Rows are points. The points of each table are mixes of a few directions, plus a little noise. Count the directions of each table, and those that both share. Where both have some left over, give the other angles between the two spaces (their principal angles), to ten degrees, smallest first.
In the rows, zero is written as 128.

First:
[[167 101 163]
 [ 67 170  73]
 [170  99 167]
 [145 117 144]
 [162 105 159]
 [ 56 179  62]]
Second:
[[130  36 102]
 [134 172 148]
 [141 114 138]
 [177 160 193]
 [ 77 197  91]
 [119  53  95]
 [119 165 129]]
Directions: first 1, second 2, shared 1

First (6 x 4):
[[139 214 161  99]
 [131 148 136 122]
 [126 119 124 131]
 [125 108 120 135]
 [114   7  82 168]
 [133 172 144 113]]
Second:
[[125 102 118 136]
 [137 198 155 105]
 [131 150 136 121]
 [137 191 153 107]
 [113   8  81 168]
 [127 118 124 131]]
Directions: first 1, second 1, shared 1

First (9 x 6):
[[ 90 103 133 198 152 199]
 [143  97 179  64  49 109]
 [ 90 105 130 199 156 199]
 [139 136 125 108 124 106]
 [145 113 160  72  73 102]
 [112  95 159 135  98 163]
 [170 227  32 116 221  35]
 [133 151 101 137 161 114]
 [128 124 134 123 120 128]]
Second (6 x 6):
[[146  44 196 153 117 138]
 [157 196  67  82 135 125]
 [ 66  88 170 182 127 124]
 [ 93 129 132 148 130 124]
 [192 215  46  53 135 127]
 [114  96 157 150 125 129]]
Directions: first 2, second 2, shared 0; angles 40, 60

First, 8 rows:
[[ 77 117 151 115 126  92  96  94]
 [153 129 131 143 119 116 151 156]
 [145 120 138 141 111 106 151 149]
 [176  82  95 128  59 190 238 104]
 [ 86 133 159 124 150  98  72 120]
 [101 144 180 131 182 137  39 143]
 [161 143  54 117 120 170 179 118]
 [122 153 118 127 156 117  98 139]]
Second:
[[121 119 152 131 127 131 115 127]
 [139 166   7 128 156  61 195 157]
 [132 131 121 126 127 132 130 125]
 [169 155  85 100  90 217 139  79]
 [ 87  95 195 155 159  56 104 169]
 [138 126 146 120 109 172 115 105]
 [ 98  96 202 147 142  96  96 149]
 [143 123 162 114  97 202 103  90]
 [114 130 100 140 155  62 150 161]
 [140 138 108 120 119 149 135 116]]
Directions: first 4, second 2, shared 1; angles 30

First:
[[148  72 123 207 175  63 141 115 119]
 [134 143 125 146 146 115 148 123 126]
 [116 140 134  82  94 163 107 136 133]
 [128 177 122 123 137 138 155 126 128]
 [134 176 120 139 148 127 162 122 125]
 [122 142 129 106 115 147 124 131 131]
 [137 188 116 153 166 117 181 119 123]
 [133 155 123 141 145 123 152 123 125]
 [131  70 133 151 130 106 106 127 126]
 [ 96  19 156  37  24 183   7 155 144]]
Second (10 x 9):
[[133  84 175 174  74 129 159  71 145]
 [221 159 165 129 142 105  61 141 141]
 [ 92 100  96 114  92 138 206 119 141]
 [ 94 114 123 118 105 121 172 119 129]
 [ 56 128 147 137 106 120 174 154 149]
 [143 159 144 109 149 102  93 152 122]
 [190 166  72  87 169 140  96 180 136]
 [ 96  96  77 164 161 197 109  95  92]
 [140 142 144  93 124  85 126 123 114]
 [114 133 137 154 157 145  83 127 110]]
Directions: first 2, second 5, shared 0; angles 60, 90

First:
[[147 156  91 141  64 180  67  93 119 150 114]
 [189 182  54 128 101 213 176 125 126 109 132]
 [129 113 135 175 185 120 182  46 184  64 120]
 [ 68  82 199 123 194  41 107 149 124 139 119]
 [152 163  86 141  89 183  92  97 120 138 113]
 [161 130 109  86  56 150 168 194 111 140 167]
 [ 80  72 199 129 201  40 160 139 149 107 135]
 [150 111 126 116  79 135 173 142 143 112 161]
 [ 76 140 154 112 178  88  30 166  72 195  87]]
Second:
[[103 143 124 148 167 127 161 118 127 120 138]
 [ 83 138 126 158 130 112 100 106 125 131 178]
 [138 105 117 169 104 163 201 131 132 129  78]
 [149 107 185  67 108 115 129 152 129 149  74]
 [160 131  46 151 173  89  68 104 130 124 176]
 [102 165  33 191 219 106  51 104 128  72 238]
 [107 106 156 143 123  92 165  97 128 185 112]
 [156 184 198  21 143 177 211 166 126 123  78]
 [159 159  74 133  58 177 121 111 128 132 167]
 [127  44 218  97  57 119  77 191 132 115  42]]
Directions: first 4, second 6, shared 2; angles 60, 70

First, 10 rows:
[[130 122 133 137 132 122 111 120 146 134 144  98]
 [127 131 136 133 131 119 120 129 150 131 143 103]
 [118 124 121 151 130 121 106 100 148 133 133 138]
 [126 121 126 143 131 123 107 109 142 135 137 117]
 [150 110 142 121 134 130 112 139 128 138 150  53]
 [113 196 138  58 110 135 249 228  90  83  82 226]
 [122 140 126 121 125 129 145 138 123 120 118 154]
 [122 120 121 147 130 124 107 101 139 134 131 134]
 [141 102 119 136 130 139 104 105 105 139 125 114]
 [131 116 118 133 127 136 119 112 109 132 117 142]]
Second, 11 rows:
[[169 128 149  96 132 135  99 112 130 160 137 112]
 [143 131 132 101 124 141 148 148  97 126 113 141]
 [153 119 140 122 134 129  93 103 136 153 142 106]
 [136  87 105 136 125 151 123 122  65 124 109 111]
 [ 89 100  91 170 122 133 149 136  95  92 110 130]
 [ 72 127 102 180 126 111 150 136 150  93 128 138]
 [144 167 159  93 130 116 131 137 169 144 142 144]
 [190  95 142 101 135 151  72  91  95 173 133  87]
 [119 175 146 101 124 116 169 163 154 117 125 168]
 [ 77 129 107 180 128 108 138 126 162 100 135 131]
 [116 149 135 128 128 115 138 136 157 124 135 140]]
Directions: first 3, second 3, shared 2; angles 70

First (11 x 14):
[[164 113 121  99 159 105 121 107  92 133 127 138 152 134]
 [149 118  84 156 157 129 123  85 111 106 114 104  85 112]
 [137 100 170  78  87  68 137 163 134 233 175 141 249 197]
 [113 164 142 127 131 153 115 136 103  74 113 158  75  96]
 [126 136 144 129 112 105 122 145 115 139 141 148 129 141]
 [151 118 109 105 174 133 135 148 130  96  86 122 125 151]
 [141 127  97 104 141 140 119 116  98 115  83 104  95 154]
 [ 95 114 126 211 128 152 163 149 242 119 156 105 137  92]
 [ 82 170 161 178  78 137 117 136 130 113 164 160  80  82]
 [119 128 131 116 101 125 124 123 121 158 133 119 138 145]
 [133 120 121 103 142 162 131  98 132 123 116 110 144 109]]
Second, 10 rows:
[[141 159  94 145 127 134 144 101 132 105 139 117 131 126]
 [156 195  75 175 155 141  57 166 147 173 159 164  97 110]
 [128 124 132 160 148  94 130 130  95 130 168 101 150 111]
 [147 138  97 145 110 112  98 126 130 108 165 123 150 124]
 [112 130 166 145 199 110 206 116  90 138 127 105  99 116]
 [ 66  64 181  40 103 202 170 113 141 146  20 150 133 150]
 [133 120 116  97 110 138 135 116 147  96 120 145 125 142]
 [116 119 114 125 146 134 129 125 113 126 146 135 148 118]
 [132  71 155  69  95 107 115 145 147  91 129 157 127 151]
 [148 160 150 181  87 108  95 142 138 165 107  85 119 131]]
Directions: first 6, second 6, shared 0; angles 30, 50, 50, 50, 80, 90

First, 9 rows:
[[ 87 137 112 105 107 115 118 106 128 138  97 155 125 127 153  95 151  78]
 [ 64  97 107 107 153 120 141 124 124 155  43 122 145  84 179 121 167  45]
 [ 78 120 125 114  71 128  96 108 111 135 110 151 126 128 145  91 147  81]
 [135  55 159 185  81 188  90 144  90 146 142 105 162 142  92 160 159 151]
 [199 177 116 131 194 110 168 131 166 116 159 134 116 155 104 151 109 187]
 [207 147 146 166 123 148 122 133 136 114 203 133 125 182  67 153 113 218]
 [ 86 128 113  93 165 100 154 134 134 129  78 111 123  77 176 120 116  77]
 [111 111 155 118 113 126 125 159 106 102 149  80 115  78 140 132  65 136]
 [186 180 118 134 145 117 139 113 157 119 169 160 114 179  96 128 125 179]]
Second:
[[124 130 125 127 140 127 134 136 130 132 122 116 130 116 138 127 136 116]
 [ 91  86 125 171 121 138 127 136 142 188 104 128 142 120 126 130 187  64]
 [122  96 139 159  73 137 102  99 129 147 139 177 129 172  88 134 130 139]
 [ 59  30 131 228  75 152 108 121 153 249  94 163 154 146  95 137 234  23]
 [127 153 116 105 182 121 154 159 129 120 113  79 130  83 168 122 137 106]
 [164 163 134  91 121 120 122 112 114  71 155 141 114 147 119 127  68 197]
 [163 178 127  78 155 116 138 132 115  67 145 110 115 119 145 124  74 181]
 [164 159 135  94 116 121 120 110 114  73 156 145 114 151 116 128  69 197]
 [138 157 120 100 168 120 147 147 125 106 124  93 125  98 157 123 118 130]]
Directions: first 4, second 2, shared 0; angles 30, 30

First (9 x 20):
[[110 165 116 148 126 147 161 130 183 178 187 147 142 148  91  97 104 123
   36 157]
 [183 147 101 150 154  97 109 188 145 172 147 149 138 214  70 108 176 122
  120 158]
 [160 109 128 130 135 102  83 142  61  83  70 119 112 141 147 154 165 133
  224 111]
 [112 109 143 115 117 133 120 103  93  87  95 113 117  87 167 150 119 133
  172 105]
 [108 143 128 134 121 143 148 116 151 143 153 133 132 120 122 117 106 127
   85 136]
 [112  64 159  60 123 132 140 102 137  99 101  96 131  50 183 151 115 129
  162  90]
 [110 161 119 152 122 144 147 122 152 153 163 142 132 140 106 109 107 126
   70 147]
 [116 133 131 134 121 135 129 115 117 117 123 127 123 116 137 132 118 130
  131 125]
 [140 122 127 128 132 119 115 135 112 119 113 126 125 135 131 134 141 129
  154 124]]
Second (11 x 20):
[[111 167 110 174 121 125 134 115 116 124 126 131 110 145 115 133 118 126
  101 130]
 [ 95 166 128 174 105 151 116  93  69  89 112 136 109 115 146 136 102 137
  145 128]
 [184  67 136  56 160 103 127 183 189 173 146 124 162 145 111 113 171 121
  137 133]
 [177  50 122  43 172  65 168 178 249 190 136  91 145 134 106 138 173 104
   83 101]
 [ 95 126 137 116 117 147 156 101 154 132 144 121 130  90 142 126  96 127
   89 121]
 [141 143 125 146 128 134 106 141 101 126 131 144 132 153 118 118 138 133
  150 145]
 [142 150 118 153 131 127 111 143 109 132 132 144 128 162 109 119 140 130
  137 145]
 [114 128 150 116 113 169 118 117 110 121 149 145 146 105 144 107 106 139
  144 145]
 [113 154 129 168 111 141  99 104  51  79  95 134 108 123 149 142 120 139
  181 125]
 [129 106 157  94 119 163 110 126 108 118 140 141 152 100 152 110 119 140
  169 141]
 [107 151  95 169 132  83 163 108 152 124  98  97  86 135 116 167 126 112
   72  93]]
Directions: first 3, second 4, shared 3

First:
[[106 100 124 127 153  97 144 143 147 132 122 155 128 165 135 110 143 148
  131 130 167  87 112 105]
 [204 204 175  88  82 147 152 166 146  90 133 101  99  70 179 188 136 109
  168 135 190 176 154 154]
 [124 121 123 135 133 123 128 123 129 131 127 135 135 137 120 119 124 126
  119 128 121 123 122 126]
 [148 164 163  87 111 151 124 137 114 112 146  85  90  72 177 175 156 135
  194 132 175 153 162 139]
 [152 140 140 121 124 105 161 161 161 113 121 151 125 144 145 130 132 127
  131 132 183 117 119 119]
 [162 144 157 109 124  95 175 181 174 104 121 154 113 141 168 140 145 139
  149 136 224 107 121 115]
 [103 109 104 148 135 141 102  97 101 144 128 122 145 133  94 111 112 122
  105 123  65 133 124 133]
 [ 58  81  82 158 150 158  61  56  62 169 138  98 146 128  72  95 111 126
  103 118   7 132 132 134]
 [ 98  90  82 176 143 130 103  87 112 156 115 149 169 167  61  82  94 115
   59 116  28 123 106 129]]
Second:
[[114  88 169 145 160  97 160 189 164 119 138 162 161 166 137 159 127 146
  118 128 143 110 122 116]
 [116 181 138 143 111 123  81 110 121 136  62 126  94 164 150 150 123 122
  158 117 197 134  98 142]
 [171 145 107 143 114 135 116  51  67 126 124 102 124  98 127  98 161  99
  155 101 145 115 158 143]
 [151  94 129 142 121 131 178 131 130 115 124 118 144 133 126 145 164 132
  127  72 158 124 171 137]
 [117 108  89 157 139 128 134  56  82 181 125  92 144 114 109  98 145 106
  112 129 118 101 134  86]
 [160 215 108 139 144 121 103 185 160  63 142 193 112 123 155  75  82 122
   75 196 157 137 106 167]
 [148 169 151 112 114 125  73 100  98 111 121 131 105 118 142 127 127 117
  183 133 130 131 112 155]
 [138  84 142 127 122 126 133  65  78 155 132  89 143 115 114 141 168 117
  179  86 111 110 151 115]
 [ 94 159  93  91 123 156 130 206 198 113 151 151 103 114 121 110  67 152
   58 190  78 173 104 130]
 [ 74 122 125  56 107 163 116 183 183 138 153 120 100 110 107 148  80 162
  115 168  33 180 102 120]
 [122  46 155 157 154 103 185 133 126 149 138 123 178 153 119 157 163 134
  130  89 138  93 152  97]]
Directions: first 3, second 6, shared 0; angles 30, 40, 60

First:
[[133  48 117 213  83 147 150 175  88 182 125  75 186  88 205 128 226  92
  161 148  42 132  75  75   7 140 119  48 131 215  63 233]
 [ 89 177 125 152 169 134 188 132 155 140 133 120 102 158 108 110 157 109
  122 128 159 129 145 140 111 152  95 120 152  57 146 127]
 [ 92 178 126 147 168 132 183 128 155 137 133 123 100 159 105 113 150 112
  120 126 160 128 147 143 119 150  98 124 149  57 148 122]
 [129  96 131 170 114 138 139 141 101 156 122  98 166 111 168 130 180 121
  130 135  86 142 101 107  69 112 138  87 122 167  96 170]
 [162 146 155  38 131 110  52  72 117  75 119 168 130 132  98 148  35 192
   85 110 158 144 146 164 234  58 191 190  87 132 154  36]
 [148 149 148  65 137 115  80  87 123  91 122 155 127 135 105 141  65 173
   95 115 156 141 144 156 203  77 171 172 101 122 150  60]
 [149  98 133 118 105 127  96 125 107 125 124 128 151 109 145 139 120 141
  127 128 106 133 115 120 131 106 152 127 111 172 113 131]
 [ 99 168 104 133 152 125 170 149 180 126 144 146  64 153  87 109 118  90
  155 130 172  96 156 134 139 206  65 145 169  58 161 130]
 [151  88 117 114  94 123  90 144 127 120 132 141 123 106 134 134 101 121
  155 132 113 108 122 113 141 153 123 139 128 171 122 142]]
Second, 11 rows:
[[121 181 163  49 149 113 120  83 131 127 158 138  73 184  77 173  60 177
   85 104 175 109 131 197 212 104 163 147  85  93 105  44]
 [116 191 115 106 145 172 163 196 176 113 198  42  16 141 133 131 132  57
  133  87 175  97 118 128  79 173 105  70  61 112  31 141]
 [129 140 115 192 154 149  95 117 105 119 134 125 204  76 137  73 180  97
  107 151  52 150  99  68  87 110 120 107  97 143 171 135]
 [ 88 150 140 134 140 124 225 145 150 173 129  96  74 189 129 158 159 131
  135 115 181 122 144 174  98 152 109 101 166  74  83 151]
 [153  52 139 139  88  98  77  89  73 155  99 181 209 105 133 146 119 177
  134 159  59 129 106 121 158 106 152 147 150 191 159 130]
 [117 135 139  90 125 121 191 144 160 127 102 108  70 176 139 160 118 147
  139 105 215 142 171 176 131 122 135 140 168  89  96 136]
 [141 105 131 117 116  97  69  79 101 130 125 200 168 118  89 130  84 164
  124 155  87 110 119 130 198 132 130 171 136 144 190  89]
 [139 103 116 160 120 132  99 126 110 126 123 139 172  93 140 106 147 116
  135 144  79 131 110  90 110 129 122 122 126 158 148 145]
 [143 115  95 188 134 159 106 161 137  84 104 109 186  56 171  58 179  70
  143 138  92 168 130  46  58 118 112 121 133 148 167 176]
 [121 113 103 153 121 133 152 162 156 124 114 128 115 117 139 107 146  94
  165 136 139 125 146 106  98 172  90 132 171 117 144 168]
 [143 119 153  74 114 111 109 100 112 128 120 140 120 151 121 168  82 181
  110 116 150 130 133 171 179  88 168 149 114 139 108  91]]
Directions: first 3, second 6, shared 3

First, 11 rows:
[[140 115 147 147 126 135 122 151 127 157 113 115 127 103 144 115 133  82
  136 120 106 147 126 100 126 114  89 116 116 184 124 141]
 [196  69 185 119 113  85 125 208 173 140 147 141 115 123 107 126 159 135
  110 164 132 161 133 148 130  77  85 152 112 214 111 162]
 [106 157 110  83 119 137 154 111 118 119 163 132  98 109 134 139 143 154
  128 111 126 135 126 128 123 129 140 121 130  81 116 121]
 [129 145 129 134  98 150 114  83 103  93 107 166 157 130 121 158  94 200
   85 158 143  82 118 171  97 105 180 107 140  58 148  82]
 [ 97  95 140 203 141 171  95  83  47 130  91 125 192 110 150 156  94 145
   92 161 159  44 123 163 112  92 160 117 141 115 145  87]
 [ 57 152 106 152 133 197 129  54  29 137 121 114 148  73 175 154 110 134
  112 114 129  68 119 127 107 110 157  91 138  65 135  80]
 [184  67 152 187 147  69  84 161 184  97  86 144 188 227  72 116  98 147
  120 186 173 105 141 179 151 148 151 183 140 170 151 141]
 [130 159 120 104 116 135 140 137 147 143 128 121  99 110 139 111 137  93
  149  95  92 169 124  85 125 142 100 109 118 139 124 138]
 [138 159 102  93 131  98 142 141 184 118 137 126 100 167 108 104 134 111
  162 101 113 172 134 103 148 180 123 140 127 122 128 150]
 [149 168 122 109 111 130 134 152 170 153 106 118  96 115 139  91 133  57
  163  82  70 195 124  60 126 155  77  99 112 168 129 150]
 [ 86 123  96  78 170 100 169 129 125 116 210 104  89 141 118 137 171 151
  150 112 166 129 144 146 165 155 147 177 139  92  99 152]]
Second (11 x 32):
[[119 131  78 164 149 121  87  83 114 126 105  99 191 141 159 122  95  94
  124 125 114  77  96 103 118 101 109 137 190 121 158 101]
 [117 131  73 143 155 106 104  97 128 115 132 107 168 148 134 132 109 129
  138 121 140 102  98 122 133 120 124 158 180 127 151 120]
 [165 164 165 139 107 131 130 159 163 167  91 155 114 107 121 103 171  96
  135 119  85 133  98  96 111 130  91 102  99 162 130 143]
 [134 150  72 115  89 142  90  63 133  50  86 136 167 179 126 140   7 168
  110 132 125 153 147 134 107 144 183 101 164  55 171  75]
 [163 155 172 187 147 128 131 173 155 208  86 136 130 100 115  94 215  65
  166 118  93  98  78  89 126 140  68 130  95 210 122 152]
 [115  98 187  88  98 150 162 158 105 132 156 140  76  94 148 133 143 127
   90 140 123 156 178 145 123 112 132  96  84 109  93 145]
 [148 131 150  55  92 130 166 149 138 109 179 145  77 109 124 145 152 180
  112 140 122 157 145 148 113 102 132 120 109  87  94 119]
 [106  87 167  79 119 139 174 159 103 113 186 134  66 112 117 147 141 173
  113 143 166 170 191 175 146 135 164 130  82 108  84 147]
 [104 123 116 212 187 107  93 129 123 183  86 106 176 128 138 102 154  48
  151 104 134  81  87  95 150 144  91 153 146 209 158 168]
 [130 103 135 107 123 163 161 120  97  89 164 117 111 141 106 155 109 198
  144 162 159 136 175 175 134 141 179 137 103  79  89  79]
 [113 135  88 119 138  90 110 117 149 114 135 132 133 144 120 129 111 132
  124 107 147 147 115 125 142 138 134 147 156 139 159 161]]
Directions: first 5, second 6, shared 2; angles 30, 40, 80

First:
[[119 117 160 153 168 198  80 111  67  84  88 135 130 138 167 103 134 170
  160 149 125 149  94 112 115 128 145 170 106 139 162 119]
 [122 167  92  64  72  12 174 119 184 149 134 194 115 131  62 208 141 129
  116  90 162  90 192 104 122 155  96 115 139  74 100 185]
 [136 115 146 166 157 185 112 155 104 125 136  73 148 133 162  74 124 124
  127 147 110 153  98 148 143 119 143 135 122 173 133  99]
 [134 108 117 127 116 120 144 113 161 146 147 123 104 102 123 136 114  91
  113 123 113 118 130 144 123 107 128  97 145 113 121 110]
 [144 127 149 187 170 189 126 204 103 144 155  16 187 153 166  32 128 116
  113 155 107 173  85 168 176 128 148 132 119 223 115  85]
 [150 126  96 124  96  78 186 172 205 193 194  65 133 107 104 113 110  47
   75 114 107 124 143 177 162 106 124  62 161 150  84 101]
 [114 171 113  79  97  52 146 120 135 124 109 193 133 153  84 188 149 163
  138 106 166 106 171  91 121 166 105 149 118  95 120 186]
 [123  56 124 116 120 167 102  22 152 111 115 194  35  52 143 169  92  99
  142 126  98  98 120 125  64  68 135  90 157  38 166  97]
 [134  97 120 125 117 135 134 101 158 138 141 134  94  94 130 136 111  94
  119 125 111 117 129 142 115  98 130  96 148 103 131 108]
 [105 196 168 134 169 143  82 165  21  67  62 155 199 214 136 120 180 248
  178 143 179 153 122  69 137 207 127 238  65 170 148 191]]
Second:
[[131  89  72  60  47  36 182  45 246 171 162 209  28  44  71 228  94  46
   98  84 119  62 184 139  83  77 103  37 187   7 113 129]
 [129 101  88  80  74  61 165  67 211 159 151 187  57  70  87 198 106  71
  108  99 121  80 166 134  97  92 111  61 170  42 117 130]
 [129 140 146 150 152 157 111 152  89 115 116 103 158 153 146  97 140 153
  137 143 132 148 111 126 140 145 136 158 109 165 134 128]
 [127 142 147 150 150 156 113 154  90 114 117 104 159 152 145  97 139 151
  137 143 133 149 110 125 144 144 135 157 109 164 132 129]
 [127 160 174 182 192 206  86 197  33  93 101  62 210 196 175  48 155 195
  153 163 135 181  79 120 162 171 148 203  82 225 139 129]
 [127 119 115 113 111 108 142 109 157 138 136 147 106 110 114 151 121 110
  122 117 126 115 141 131 118 117 123 108 141 102 124 131]
 [128 146 156 161 167 174 102 170  70 107 112  88 177 169 156  78 144 168
  144 150 134 161 100 123 148 153 142 175 100 187 137 129]
 [129 130 130 127 129 127 128 128 130 128 128 127 128 130 129 126 125 128
  127 128 128 130 128 129 127 129 129 130 127 129 128 131]]
Directions: first 3, second 1, shared 1
